Each point is reached from the start by the listed moves, each made once or not at all, plus a little noise. Say if it took an odd or an even number of moves. Then give how often each move was made.
In the rows, zero is written as 128.

Moves:
(1): [172 133 118 133]
(2): [135 164 162 155]
(3): [141 114 174 126]
Start: [ 99 147 128 123]
Points:
[ 99 149 130 122] -> even (0, 0, 0)
[120 168 211 148] -> even (0, 1, 1)
[163 171 198 152] -> odd (1, 1, 1)
[114 133 176 121] -> odd (0, 0, 1)

Moves:
(1): [164 124 118 133 113 126 135 131 136]
(2): [132 175 129 116 122 125 140 132 122]
(3): [136 129 167 129 126 127 117 128 122]
(4): [120 137 134 179 119 116 147 130 111]
(5): [144 147 114 134 178  90 124 150 122]
(6): [140 134 133 141 151 175 141 143 142]
(7): [132 125 136 119 135 119 167 133 121]
(8): [123 119 124 124 115 129 124 167 120]
(9): [121 134 137 132 126 113 132 136 169]
Start: [141 143 122 146 143  94 114 149 134]
Points:
[177 197 135 194 127 100 204 226 161] -> odd (1, 1, 0, 1, 0, 1, 1, 1, 1)
[186 149 133 159 155 114 179 182 191] -> even (1, 0, 0, 0, 0, 1, 1, 0, 1)
[207 189 164 146 149 127 174 175 138] -> odd (1, 1, 1, 0, 0, 1, 1, 0, 0)
[188 191 161 153 127 122 135 217 178] -> even (1, 1, 1, 0, 0, 1, 0, 1, 1)
[147 131 164 132 134  85 140 192 116] -> odd (0, 0, 1, 0, 0, 0, 1, 1, 0)
[155 140 161 156 153 141 112 203 133] -> odd (0, 0, 1, 0, 0, 1, 0, 1, 0)
[145 152 185 202 146 105 175 217 151] -> even (0, 0, 1, 1, 0, 1, 1, 1, 1)

Moves:
(1): [157 136 115 135 121 135 139 111 133 123 118 135 124 131 119 121 136 120
 128]
(2): [106 164 104 112 118 125 121 115 133 119 135 136 121 118 134 119 126 121
 126]
(3): [146 157 154 125 134 118 130 157 119 118 144 125 121 124 132 124 126 140
 113]
(4): [114 141 113 163 146 107 135 127 128 147 127 129 136 114 128 160 129 143
 132]
(5): [136 126 117 116 159 130 135 123 120 124 138 123 132 145 135 137 136 121
 122]
(6): [114 140 128 142 144 154 131 127 129 121 113 124 125 139 128 128 129 130
 119]
(7): [122 122 130 117 122 116 167 132 135 119 118 111 122 124 138 134 120 115
 108]
(8): [137 135 116 128 124 132 130 152 116 143 125 125 134 132 127 128 124 124
 136]
(9): [125 132 126 124 144 134 128 138 160 124 132 140 130 121 130 134 124 124
 137]
(10): [125 140 142 109 138 135 138 122 127 155 128 131 128 122 124 122 131 134
 113]
(11): [131 138 130 130 129 151 140 132 130 134 170 126 133 121 134 132 120 134
 117]
(12): [115 122 114 121 142 133 138 138 112 128 129 168 130 116 149 127 143 139
 123]
(13): [129 134 131 117 125 131 134 121 126 121 125 121 162 118 130 121 126 128
 131]
(14): [129 133 129 130 108 129 131 131 136 138 136 154 134 160 130 132 141 136
 130]
(15): [139 123 133 128 123 133 121 117 133 137 121 110 127 118 164 132 135 133
 123]
(16): [129 133 129 112 127 134 119 135 120 127 117 137 123 128 111 168 122 136
 131]
(17): [123 139 133 127 129 133 125 140 120 130 132 119 128 120 120 128 159 127
 140]
(18): [139 111 117 102 125 128 133 128 133 112 128 111 119 127 123 121 130 172
 143]
Start: [135 147 124 100 121 137 122 121 149 116 121 123 151 121 114 140 123 133
 122]
Points:
[113 212 122  51 185 152 192 201 139 123 103 130 175  69 118 202 152 209
 110] -> even (0, 0, 1, 1, 0, 1, 1, 1, 1, 1, 0, 1, 1, 0, 0, 1, 1, 1)
[125 196 132  64 185 173 194 164 167 131 138 129 139  66 169 215 127 226
  71] -> odd (0, 0, 1, 1, 0, 1, 1, 0, 1, 1, 1, 1, 0, 0, 1, 1, 0, 1)
[155 211 118  55 169 145 161 157 149 119 121 156 175  61 101 185 172 214
 133] -> even (1, 0, 1, 1, 0, 0, 0, 0, 1, 1, 0, 1, 1, 0, 0, 1, 1, 1)
[180 167 106  47 130 165 154 125 176 130 107 121 180 104  99 119 128 167
 143] -> even (1, 0, 0, 0, 0, 0, 0, 1, 1, 1, 0, 0, 1, 0, 0, 0, 0, 1)
[126 206 127  59 170 116 199 151 120 141 132 170 188 121 143 210 146 174
  70] -> odd (0, 0, 1, 1, 1, 0, 1, 0, 0, 1, 0, 1, 1, 1, 0, 1, 0, 0)
[160 191 105  99 151 164 213 129 149  94 132 102 170  73 180 159 138 205
  75] -> even (1, 0, 1, 1, 0, 1, 1, 0, 0, 0, 1, 1, 1, 0, 1, 0, 0, 1)
[151 171 107   7 162 197 153 148 106 149 151 113 184  89 151 178 172 201
 118] -> even (0, 0, 0, 0, 1, 0, 0, 1, 0, 1, 1, 1, 1, 0, 1, 1, 1, 1)

Moves:
(1): [151 119 125 145 127 156 124 129 125 134  95 131 110 112 150 126 117 158
 158 145 120 144 125 123 124 131 149]
(2): [125 110 127 126 159 140 119 170 121 134 146 130 129 114 149 121 142 123
 135 120 134 133 144 140 117 162 150]
(3): [131 135 132 133 120 119 132 121 123 122 139 131 147 129 115 129 118 128
 135 131 138 127 121 138 118 144 137]
(4): [121 118 127 127 118 121 111 145 131 136 153 143 137 118 146 126 119 123
 124 163  98 125 125 116 159 142 117]
(5): [120 137 131 125 124 122 127 127 118 138 123 139 136 112 113 112 121 148
 144 131 119 130 119 156 138 135 136]
(6): [142 147 127 146 136 125  97 134 130 121 121 118 142 148 123 139 127 108
 134 129 130 116 126 123 145 118 127]
(7): [127 129 128 125 126 140 134 140 139 141 135 131 133 114 134 148 127 128
 143 112 143 120 122 135 114 141 132]
(8): [120 116 148 125 141 128 133 128 130 128 136 120 119 119 143 128 140 126
 132 149 140 118 116 139 111 120 137]
(9): [130 121 147 136 121 128 109 151 119 126 118 137 147 124 140 120 108 134
 113 128 130 108 139 124 113 138 114]
(10): [127 124 135 135 116 141 121 128 125 141 119 133 127 147 125 129 130 115
 126 115 117 134 139 117 114 133 114]
(11): [159 137 105 142 128 131 141 121 123 129 116 126 134 128 118 127 114 116
 119 136 145 127 119 152 123 105 112]
(12): [127 140 125 129 135 124 124 107 154 121 121 130 135 121 143 107 121 129
 155 113 125 122 147 118 159 131 135]
(13): [139 148 130 132 129 129 133 126 121 130 118 148 137 143 107 142 119 102
 124 113 132 126 128 124 132 114 148]
(14): [147 115 121 136 119 146 120 114 121 122 118 122 138 131 148 129 138 105
 137 111 121 136 156 136 104 111 138]
(15): [131 127 109 112 112 150 142 132 140 138 130 125 124 136 122 105 104 138
 147 129 117 116 129 107 139 135 127]
(16): [144 136 139 125 117 125 118 103 139 146 142 133 121 121 109 118 105 133
 126 137 149 123 132 131 129 135 144]
(17): [140 149 126 125 113 132 124 135 128 115 111 125 125 123 146 125 124 126
 124 122 136 122 113 138 115 137 126]
(18): [144 130 119 129 129 115 117 128 137 114 114 135 132 124  98 111 123 100
 126 131 133 134 115 123 118 118 122]
(19): [127 118 137 120 120 114 149 129 116 122 118  98 125 112 143 131 127 128
 158 143 115 146 123 112 133 140 111]
(20): [139  93 124 122 146 145 115 121 137 116 122 125 141 110 132 145 115 120
 122 143 114 129 122 126 131 135 130]
(21): [124 145 145 146 120 134 136 129 127 138 139 125 122 121 110 133 126 129
 121 122 119 127 136 128 121 130 143]
(22): [ 98 133 130 121 122 123 123 130 136 129 124 123 153 124 130 134 108 120
 135 136 140 119 144 128 136 137 136]
(23): [135 121 134 127 126 129 126 132 149 134 131 120 120 122 122 139 148 115
 120 140 145 122 127 133 140 140 143]
(24): [137 122 141 143 119 155 107 130 111 137 161 130 134  96 135  93 143 140
 119 119 136 128 121 115 159 146 140]
Start: [141 126 115  99 128 139 130 141 110 135 108 114 141 135 150 112 155 103
 122 110 135 149 117 126 140 146 117]
Points:
[165 127 148  95 100 154  86 187 148 159 105 115 202  66 231 118 105  29
 179 108 169 115 183 126 160 235 173] -> even (0, 1, 0, 1, 0, 0, 1, 0, 1, 0, 0, 1, 1, 1, 0, 1, 1, 0, 1, 0, 0, 1, 1, 0)
[244 159 122 158  94 211  56 109 102 146  65 129 204 108 134 111  68  64
 136 126 187 137 101 134 158 176 176] -> odd (1, 0, 1, 0, 0, 1, 0, 0, 0, 1, 1, 0, 1, 0, 0, 1, 1, 0, 0, 1, 0, 1, 0, 1)
[209 169 144 159 104 170  64  95 104 155  34 139 221 130 154  90  59  59
 197 122 176 118 164 172 118 136 179] -> odd (1, 0, 1, 0, 1, 1, 0, 1, 1, 1, 1, 1, 1, 1, 0, 1, 0, 0, 0, 0, 0, 1, 0, 0)
[154 134 121 128 134 171  50 164 142 107 121 104 231  95 209 116 114  34
 165 118 111 123 171 137 164 211 178] -> even (0, 1, 1, 1, 0, 1, 0, 0, 0, 0, 0, 1, 0, 1, 0, 0, 1, 0, 0, 1, 1, 1, 0, 0)
[211 123 132 160 129 216   7 205 119 155  66 153 228  57 211  78  93  59
 153 142 135 115 138 138 225 228 176] -> odd (1, 1, 0, 1, 1, 1, 0, 0, 1, 1, 1, 1, 1, 0, 0, 0, 1, 0, 0, 1, 0, 1, 1, 1)
